Each row is a point. A path goes straight from each point to the next, and from the last back to the first. The post is the endless flat space through its rows: a point in 2 columns, a line in 3, a plane in 4, and so on, so that a path can go around it. How many times does the path go around the post? Going back the other way cancels.

Post:
[[ 6 -2]]
Path (22 x 2):
[[-23  47]
 [-49  11]
 [ 25  50]
 [ 55   6]
 [ 11 -27]
 [-27 -30]
 [-51  15]
 [ -4  56]
 [-34   6]
 [ -8 -22]
 [ 32 -47]
 [ 50 -11]
 [  8 -33]
 [-40  -9]
 [-21  56]
 [ 39  33]
 [ 20   8]
 [  5  20]
 [-21  -8]
 [  1 -20]
 [ 28  -9]
 [ 19  17]]
Times around: 0

Post, 5 rows:
[[  1 -30  15  -5  27  32]
 [  9   3  33  -5 -24  26]
 [-35   4 -18   7   5 -44]
 [-12 -44  17  34  27  -7]
 [-11 -42  -9   4  12 -43]]
Path:
[[  4  14  30 -22  40  65]
 [ -4 -55  40 -30 -23  18]
 [-51 -31   9  32  -5  19]
 [-29 -14  14  61  67  53]
 [  8  16  15  14 -11  -3]
 [-15   2   9 -16  17 -53]
 [ -8 -39  60  15   4  43]
 [-16 -78  12  42  22 -32]
 [-43   4 -37  39  14   6]
 [ -5 -50  17 -16 -10   5]
 [  0  38  32 -70 -27  26]
 [-16 -27  26   1  -8   1]
 [-26 -65 -40   4  -5 -53]
 [  8 -14 -26  25  -9 -25]
 [ 24 -40   3  39  29 -50]
 [-18 -36  48  47  78  13]
 [-17 -29   7 -19   0   4]
 [-44 -29 -40  -8  -2 -22]
 [-12  -9 -32  10  18 -16]
 [  0  13   0   3   7 -13]
 [-33  -9 -11   0  33 -31]
 [  6 -23  48  35  17  16]
 [ 19 -38  12  10  19  21]
 [-21  18 -25 -26   0  63]
 [-73  14 -69  -5   1 -54]
 [-13 -51 -32  29  13 -47]
 [ -7 -13 -11 -13  26 -13]]
Times around: 3

Post:
[[ 10   8  -5   3   5 -18  24 -27  23]
 [ 19  35 -40  -8  -8  24   3  11  -2]
 [  0 -17  16 -17 -21   7 -43 -31 -31]
 [ -5  -1 -39   4 -21  -2  25  30  -3]
 [-15 -23  29   1  28  17  -6  -9   0]
 [ 18  49  40  25  30 -39  13 -10 -11]
 [-32   4  14 -31 -12  -2 -29 -12   7]
 [-13 -38 -17  -9 -42  29 -49  14  15]]
Path, 23 rows:
[[  9 -28   1  16  -3  12 -42 -12  35]
 [  0 -52 -19  46 -36  -9 -26  40 -17]
 [-26 -28 -21  -6  29  22  -7  29  18]
 [  4  47 -67 -24  -4  -4  60  41 -23]
 [ 25 -22 -24 -15 -25   1 -33 -64  24]
 [-25  10  49  21 -14  10 -61  13   0]
 [ -3 -23  23  12  -1  22 -12  14 -42]
 [ 10 -20 -42 -26  -3  30  24  -9 -51]
 [ 34  -7 -50  20  95  90  39  27 -12]
 [-11 -50  38   1  43  12 -16   9 -23]
 [-74 -29  23 -72   3  -4  30   4  21]
 [ 16 -19 -18   3 -41  18  -1 -11 -24]
 [ 34  20   3  12  22  91 -21  13  17]
 [ 14  14 -11 -21  -4  16   4 -14  14]
 [-20 -15 -28 -25 -14  46  26  22 -16]
 [  1  24  39  38  14 -20 -32 -19  29]
 [ 42  31  23  38   0 -37 -76 -13 -55]
 [-13  28  45 -27  59 -10 -19  -8 -24]
 [-35  -7  -8 -32  -9   7 -61   2  70]
 [ -4  -1  51   6   7   9  -9  15  30]
 [-22 -67  40  34 -49 -14  -6  14 -12]
 [ 37  20  29  19  -2 -13  10 -15 -55]
 [ 51  -9 -32 -23 -46  -5   0 -57 -84]]
Times around: 0

Post:
[[-26 -62 -17 -13 -10  38  -2 -16  16 -36  20  10]
 [ 50 -17  28  -3   6  -9  13  48  -1  14   4   5]
 [ -3 -53 -45 -14 -10  29 -66 -38 -18  -6 -13  94]
 [ 10 -26  22 -10  -3   3 -40 -47   8   1   1  11]
 [-55  -7  -2   3 -16  16  -6   4 -14  13  29  51]
 [ 26   4  32   8  53 -26 -40  39  21  36  25   4]
 [ 26 -16 -13  -4  40 -31  18  20 -15  22   2 -23]
 [-25  -8 -25 -55 -13   9 -37 -26  32   0  32  22]
 [-15 -22   7   5 -16  -3 -11 -47  14 -40  23  31]
 [  9  13   3   3  11 -55 -13  77 -45  39  53 -10]
 [  0  -5 -13  22 -12   0  -6  -3  12 -20  17  -7]]
Path, 28 rows:
[[ -2 -13  27 -31 -23 -35  25  52 -30  62  30  44]
 [ 38  -1 -23  -3  12 -42 -35   8   3   2  -6  31]
 [ 25  42 -68 -44  -6 -28 -16  69 -21  58 -13  -9]
 [  4 -23  40 -13  17  -2  11  14 -19   0  -8  -5]
 [-12  -9   4 -11 -28   1  -2  15  33  -7  10 -26]
 [ -9  -5 -19  39  39  -6 -10  -3  14 -26  -7   9]
 [ 18  -8  34  20   4 -16 -35  30 -38 -16  48  -8]
 [ -4 -23  15  39  23 -30 -31 -62 -35 -20  51  26]
 [-15 -57  -1  12  11   3  10 -11  16  -9  35  18]
 [ 22 -11   4   0  13 -37  35  25  -2  13  10 -21]
 [-14 -17   3 -24  11   8   8  29   2  41   6  67]
 [-29 -94 -19   1  50  -8 -41  22  23 -31  12   9]
 [-55 -12 -25 -32   5  29 -50 -25  14  19  -5   1]
 [  2  42  15  67  -2  -8 -26  34  -2 -23  55 -14]
 [  4 -56 -44 -38 -22  24 -88 -50  -8 -18  22  65]
 [  7 -41  93   0  22   3 -48  18  42  35  53 -10]
 [ 20 -31 -29 -41   8  19 -66  22  14  22  40   2]
 [-35 -16  -2   1 -52  -2   9 -11 -74 -17  61  25]
 [-13 -28 -55  60  46  13 -33 -44 -54 -28  -4  42]
 [ -2  34   8  51 -16 -39  -5  -2 -34  -4  46  20]
 [ 19 -55   4   9   9  26 -17 -32  45 -28  21  17]
 [  2 -16   2  47 -15 -65 -22  33 -46   8  19  65]
 [-52 -24   9   1  -9  20 -19   3  -9   7  -8  39]
 [-15 -69 -48  11  18  43 -31 -10  -9 -48   5  15]
 [-29  20   2 -39   5  21 -18 -58  16  26   6  -5]
 [ -6  16  63  27 -19 -25 -47  33 -15   3  35  35]
 [ 10   0  13 -23 -50 -44 -52  23  12   8  31  14]
 [ 33 -47 -27 -13  50 -15  22  13  29   3  -3   3]]
Times around: 2

Post (17 x 18):
[[ 15 -34  -9   6  -1 -10  17  16  32 -14  -2 -15 -29   0  -8  31 -18  14]
 [ -7  34 -35   6 -11  -8 -10 -24 -13 -20 -14   1  43  40  -7   4  21  12]
 [  6  -6 -34  14  24  23  67  26 -39  21  27  18 -15  -7  -8  30   6  -5]
 [-15 -36  -7 -24  18  11  33  -3  25  23  12 -24 -47 -11 -16  18   4   0]
 [ -5   6   1  10 -15 -17 -14 -16 -38 -35   0 -13  20  35  12 -20  -4   0]
 [  8   6  -7  11  27 -10 -12 -36 -23 -25 -21  -6  58   1   7 -14   7  -3]
 [ -7  -4 -18  -6  38  -2  57  -3 -35   7  10  22 -28  -7 -10  29 -20  31]
 [-23  -5 -14  -1  15  -3  55  10 -25 -27  19  15   3 -33 -22  22  21  26]
 [-20  14 -16 -28  17 -17  59  -1 -49   1  10  15   4   9 -27  48  11 -10]
 [  2  10  21  25 -17 -42  -3 -12 -24  17   2   5  17  34 -14 -19  -1 -15]
 [  8 -11  -7  -5  -6  13  -2  42  15  10 -10 -28 -37 -28   8  -3  24  17]
 [ 13 -10   0 -10  11   4 -22   2   5  11  20  -8 -14  -3  -4   6  13  12]
 [  2  13   8  11  20  34  50   3 -42 -16   2  25  27 -16 -18  18 -17  12]
 [ 12 -44 -27  -9  11  20 -14  23  19   0 -26   0 -19 -26 -27 -10   3 -10]
 [ 22 -31 -13 -26  -5 -10  21  15  27   5   9  -1 -11  -8  25  -1   2  11]
 [-16 -44 -18  -3   0  16 -27   0  14   1 -11  -9  -7  -9   6  16  12   4]
 [-17   9 -13  -5   8 -22 -17 -21 -20   4  12 -25  63  25  -4  -5   4  21]]
Path:
[[-36 -21  35 -21  33 -17  49 -14 -23   7  59 -23 -36 -12 -33  19  -4 -20]
 [  0  21   3  23 -22  10  20  62 -10   1   6 -20   0   9 -19  15  49 -19]
 [-21 -48   4  -4  45 -23  26 -43 -34  24 -22  18  45  26 -48  -3 -18 -30]
 [  3 -49 -37   9  15  -1  48 -22 -24   6  26  11 -44  20 -15  38 -36  22]
 [ -3 -20 -49  -3  -6  21 -33 -18   5 -24   5  17  25  -2  -6  34   2  17]
 [ 14  -4  -4  13  22 -28  30  -6  -2  65  75   8   9  32  -6  35 -33   5]
 [ 14  -1  -7   3   7 -28  74  20  26   0  49   1  16 -20  10   1   7  47]
 [ 17 -38 -18 -27  27   6  36  -7   4 -45 -38   9   7 -15  -1   6  -8 -15]
 [ 19 -17 -41   5  13 -11  -4  -3   8 -11 -13 -15  -1   5   9  15  31   4]
 [  2   1  -2 -13  -7  17 -31 -11 -56 -42 -20 -16  14 -14 -11  33  24 -32]
 [-46 -19 -24   1  34  40 -25 -53  -1  -8   6  -9 -46  -3  -7  28 -14  13]
 [  3   1 -15  16 -28  -2  41  33 -14 -15  20   6   5   8  24  -6  28  -6]
 [ 37  -4 -22  28  15 -13  44  20  18  17  -9  32 -41  21  27 -14   9  16]
 [-18 -55 -19 -19  30   5 -18 -20 -13  60   4   5 -15  -2 -20  -6  58 -28]
 [  5 -11 -83  15   1  58  -4  -5  -6 -15 -33  25  11 -10 -14  52  18  12]
 [-10   3 -12   0   9  31  23   9 -13   7 -16   4  14 -52 -19 -26  12  -2]
 [-33  29  -3 -35  18 -23  23 -29   5  15  44 -10  11   0 -15  19  43  17]
 [-24  25  -7  -1  -6   4  86  37  15  22 -18 -18  -9  23 -32  12  23   8]
 [ 39 -35 -56  33   5  10 -10  36  -2  26 -22  -5   4  17  20  -1  22 -20]
 [  4   9 -66  -5  17  36  95   2   4  33  21 -32 -35  -4   3  40   8  35]
 [-27  14   2  -5 -29  -9 -21 -17 -21 -68 -17  -5  20  -7 -13  10  15   8]
 [ -1  13   6  21  13  33  11 -24 -22   3 -18  11  24  27 -31   9 -25 -34]
 [-51   1 -16  13  40   4  -7 -15 -16  43   6 -31  -1   8 -58   7  12  -5]
 [-37  -4  -8 -53  44   2  48 -35 -10 -21  17 -40 -16 -32  35   9   0  56]
 [-18 -57  -9 -10  15 -18  34  27 -46 -10  -1  -3 -19 -60 -25  -4  25 -39]
 [-17 -22  14 -24  69  11  19 -69 -21  -8 -10  -2  13  -7 -32  13 -19   6]
 [ -2  24   4  36  27  -8 -11  12 -66   9  33 -12  27  30  14 -21  31   5]
 [  0  10  -2  -5  27  27  -4 -17 -17  37  39  12 -37  18   2 -19 -11  25]
 [-31 -26 -36  24  -2   6  30  20 -23   1  28 -11 -15 -43  -5   1  39 -24]
 [  8 -58 -11 -10  26 -12  15 -39   6 -23   1   1  39 -32  12   6 -10 -24]]
Times around: 3

Post:
[[  4 -16 -39   0 -13 -23  15 -36  35 -39   5  40  77 -20  -4  -2  11  -2]
 [  3 -26  22  -2  -1 -16 -55  -5 -11 -10  -7  29  20  26  -1 -11 -24  -1]
 [  4 -20 -22   1  11  14 -39  -2  23 -25   9  19  -5 -22  16 -10  -2  15]
 [  5 -14 -39   3  19  11   5 -31  28 -45 -16  57  53 -39  -4   5 -21 -34]
 [  2 -34 -33   1 -10  21   5 -21 -33   0  25  -2 -13 -16  -4  22 -21  25]
 [ -1 -10  -5 -14 -22 -14 -24 -29 -15  -5   2   3 -32  20  28 -37  25  24]
 [ 13   9   2  54   8  19 -35  21  26  29  31  -2  -9 -47 -31  21  17 -45]
 [  2  14 -30  -9   2 -30 -10 -15  25 -19 -13  12  21  -5  25  -1 -14   4]
 [ -7   1   5 -15   4  20 -46 -17  -3 -40  17   9  -1  72   4 -15   1  15]
 [ 15   8   4  47   6  11 -43  -4 -11  18  -6 -46 -39  -3  16  25  68  26]
 [ 17  19 -38  -2  20  27   0 -19  29  10  -8 -13   1 -50 -40  -8  31  17]
 [  1 -20   4 -29  -5   7 -18   6  11   5   1   7 -21 -11  12  18   8 -15]
 [ 11 -10 -26  -2 -23 -11  22  30  -1 -20 -13  34   2   7  -6 -13 -24 -13]
 [ 21 -20  14  11  14  23   2  -6 -15   5  30 -20   5   7   8  10  18   4]
 [-20   9  24  -4 -30  -3  23 -26   2  -7  -1  -6 -22  23   6 -25  16  37]
 [-36   0 -52  12  16   9  20  13  30  16 -31  50   0   5  -9 -42 -24  19]
 [-20   5   2 -13  -3 -13  -7  28   3 -11  16 -16  28   9 -34 -29  -2 -35]]
Path (26 x 18):
[[-22 -12 -11  29 -12   6  -8 -14  32  -5 -12  29   4 -14   6 -58   4  -1]
 [ 28  20 -33  -8   0 -25 -16   7 -37 -34  15 -68  28  68  39  24  19  46]
 [ 14  34  19  37 -32   6  48 -29 -22 -34  15  52 -14  15   4   0  17 -29]
 [ 39 -32 -16 -25  33  82  35  11 -11 -43  29 -18  39  17  12  44  51  11]
 [ -1 -11 -48  -6 -40  11  -4  18 -12 -26  21  -4   2  11   0  -6  -5 -10]
 [-53  12 -16  56 -58 -19  24  -8  18   1   6  57  46 -11 -24  17 -19  -4]
 [ 20 -15   0  14 -19  -3 -13  10  11 -18  35  -6  -6 -17   7  51  71  -8]
 [-40  25   8  13  -8   5 -13 -39   7 -26  17  21   8  10 -15   3 -15 -12]
 [ 15 -24 -35 -29 -18  -3  15  14  12 -42  -5  47  43  35  12 -40  -6  -8]
 [-21   0  -8  95   5  40 -27 -11  45   6 -11  19 -14  -4 -13  35  41  28]
 [ 42 -38 -70  19  12   9 -53  -4 -28  13   3  32 -23  -1   0 -21  -9  23]
 [ -6   5  52   3  -1 -17   9 -12  12  -9 -20  30  16  32  14  -8  15 -16]
 [-11  11  14  48 -25  38  -3 -29 -35  -7 -40  23 -20 -18 -48   0   5  22]
 [ 14   7  30  28   2  64 -33  -1   6  10  -2 -26 -57  10  25  25  33  32]
 [-28 -15 -30  -5 -14 -16  14  -1   8  20  22  10  -7 -37  -9 -70  -3  49]
 [ 22 -26 -33  17  19  -3  -7  29  16 -18  -2  41   1 -26  10  -6   7 -21]
 [  7 -14 -44  14  18   4  55  -1   9 -29 -29  26  19  49  42 -24 -19  58]
 [ 20  -5   2  20 -25  24 -24 -17  -3 -10  15  25  -3  12  21  14 -27 -16]
 [-27   8 -74  11  -4  -5 -41 -20  -2 -12 -31  35   2  -9  34  39 -19  13]
 [ 37  -5  -5   9  10   1  28 -27 -16 -56  41  -8  40 -31   6  19  39   9]
 [-24  -5  23  33  19   5 -27 -28  28  17  64  13 -10  18   0 -48  13 -16]
 [ 21 -31 -51   6  13  15  -9 -21  23 -24   2  63 -25 -14  23 -39  18  19]
 [ 48   3 -55  49 -18  23  16 -17  11 -48  32  44  19 -68 -27  54  19 -51]
 [ -6  10 -21 -15  25  37  41 -28  13  -8 -13   5  61 -25 -17   2 -12  35]
 [  6   8 -16 -18   3  -2 -12  20  -6  15 -13 -27  12  30 -26   6  11 -45]
 [-14  -3  56  16   9  21 -55  23  16  13  11 -19   5   7 -54   0  24 -42]]
Times around: 0
